Rows are points. Before rounding, the points of a table are all equally far from one centre. They may lie mostly on one side of it. Write the centre, to within rounding.

Points, 6 rows:
[[  6 -41  81]
 [ 24 -16  91]
 [ 29  36  18]
 [-13  -8  -8]
 [  5  46  55]
 [ 37  31  64]]
Centre: [ 6 -5 42]

Points:
[[  2 -95  40  -3  20  31  24 -35  29  41  12]
 [  1 -30  22 -33  35  -4  55  -6  35  49  14]
 [-26 -37   9 -24  22  18   4  46  14  30  36]
 [  7   2  32 -43  19  13  35 -19  27   0  -8]
 [  9  -8  37  13  17  46  41 -14  -8 -20  42]
 [ 30 -47   8 -21  25  45  28  30  21  40  34]
 [ 40 -72  10 -35  -5  16  16  21   7   4  34]
 [-17 -45  -9 -19  45  36  30  29   7  -4  23]
 [  6 -32  40  -4 -21  22 -17  -7  46  18  16]
 [-21 -19   8 -36   6  -4  42  17   2 -10  36]
 [ -2 -55  32 -41  -4 -14  21  21  -3   7  50]
 [ -9 -35   1  -4  30  -6  31  31   2   9  -8]
 [-43 -37  18 -35  40 -39 -26   0  26  14  32]
 [-46   6  -2 -66   1 -16  11 -48  26  12  56]
 [ 14 -61   6 -35  25 -13  28  34  10  33  18]
 [ -8 -63   3  -5  17  15  40  37  -1  36  36]
 [  5 -42   2   2   2  48 -17  34  29  37  19]]
Centre: [  5 -30 -11 -16  24  13 -12 -47 -24  35  32]

Points:
[[ 12  37 -16 -86 -10  17   0   0  60 -60  60 -12  13  31  29  36 -24   2
   -7 -17 -31  -3 -26  14]
 [ 16  11 -34 -75 -57   1   2  -6  45 -39  37  26  21  29 -19  29  -3  12
  -57 -54 -17 -41  12 -37]
 [ 21  37 -15 -87 -26   3 -24   1  68 -26  26 -39 -62  39 -25  19 -10 -33
  -45 -62 -19 -42  18  -9]
 [ 10   7 -33 -49 -77  17  -7  25  44 -89  46 -13 -48   2 -27  35 -19  -4
  -42  30 -27 -35   2   1]
 [ 41  47  -9 -43 -22 -56 -58  33  63 -50  12 -27 -21  30 -51 -16 -12  36
  -37   3   4  -6  16   5]
 [ 76  22 -26 -18 -77 -21 -22  14  13 -49  33 -25 -16  32 -56  44 -20   0
  -24 -40 -23 -28  24   0]
 [ 47  15   0 -24 -84  32  -8  17  12 -55  22 -17 -18  24 -19  32 -14  29
   15 -20 -81 -20  15 -13]
 [ 61  37 -16 -54  -9  10 -11 -14  49 -54  15   3  25   9 -46  28  50  18
  -36 -32 -41 -12  26   8]
 [ 35   0  17 -70  -4  -1  13  13  58   9  38  -5 -15  35  27  58 -59   9
  -68  -3  -6 -41  -6 -18]
 [ 11  43  14 -24 -43  66 -14  13  54 -30  19 -27  22  54  14  54  26   5
  -33 -13 -28 -24  32  43]
 [ -6  49   5 -61 -38  29  20  -1  66 -11  -5  23 -18  36 -31  -3 -15   8
  -95  -2 -36  12 -24   6]
 [ 44  28 -20 -44  17  37 -13  35  39 -63  43   2 -32  31 -28  70  15  18
  -53  -6 -28  16 -54  -7]
 [-25  51   6 -39 -57  30   6  22  80 -27  42 -33 -16  42  21  23 -16 -27
  -22 -20 -59  10 -20  -5]
 [ 76   9   7 -35 -63  22   6  23  33 -39  30   2  20  15 -40  43 -30  -9
  -48 -18 -33 -11  12  51]
 [ 24  58 -48 -23 -63  16 -34  32   7 -61  12 -25  11  12 -29  44  23 -10
  -70 -24 -12 -10  -6 -23]
 [ 13   2 -37 -60 -44  26 -62  -8  59 -32  -4 -35 -23  19 -44  36 -46  14
  -27 -28  -1 -28  16  14]
 [  5  16 -44 -72 -24   8  37 -13  83 -22   7   0  -2 -10  37  13   3   5
  -72 -17 -10 -31  13 -58]
 [ -3   2 -10 -37 -11  40  13  -2  41 -14  41 -68   1  13   4  56 -29 -30
  -62 -30 -54 -45  20  13]
 [ 13 -45  19 -62 -71  43 -12 -30  66 -36  -3 -27   5  61   2 -24  -6 -10
   -9 -46 -54 -29 -28  12]
 [ 33  40  -4 -46 -36  68   2  47  13 -21  10  11  -3  -7 -60  13  -3  -5
  -25 -40 -44 -25  -3  15]
 [ 46  22 -22 -59 -28  60  12  69  49  -3  -2 -73 -15  11   1  32 -44  -5
  -54 -27  -5 -14  19 -12]
 [ 40  47  19   2 -49  16  -1  11  75 -40  34   9 -31  19 -30  31  11 -45
  -52  -3 -47 -27  16 -21]
 [ 10  35 -10 -70 -74  44 -11 -27  44 -23  59 -27  -7  25  -8  38 -16   2
  -44 -11  10 -53  34  -3]
 [ 49  79  16 -20 -11  18  -4  44  31 -29   6   3 -52   0 -51  25  53 -12
  -47 -25 -42 -16  -2   0]
 [ 72  36 -38 -47 -33  12 -35   9  44  -8  30  -8  10  12  39  45   3   1
  -30 -14 -46  34  35  -3]
 [ 49  29   5 -53 -90  62   1   9  64 -40  39 -29 -48   3 -29  10  14 -17
  -50 -18 -26 -46  13  49]
 [ 12  47  -1 -16 -48  48   3  21  54 -68  39  26 -13  41 -14  52  22  21
    1 -20 -10 -49  19 -10]
 [ 65   3 -16 -44 -40  76 -40  27  13  -4  18 -11 -26  -8 -65  13   6 -19
  -41 -13 -23 -12  15 -34]
 [  0   2 -28 -82 -21 -10 -54  28  52 -37  21 -33 -31  -4 -36 -23  -5  24
    8 -13 -36 -52  22 -15]
 [ 20  45   6 -25 -50   1 -15  46  45 -11  26 -50 -31  65  22  67 -34 -17
  -61 -16 -18 -41   8  -5]
 [ 13 -24  20 -44 -22   7 -25  24  28 -20  15 -14 -18  68  14  83  21  65
  -32 -34 -43 -40  32  -8]]
Centre: [ 22 -14   0 -14 -24   7   8   8  18 -24  21 -27 -38  18  12 -13  18  17
 -36 -24   8   1  -7   7]
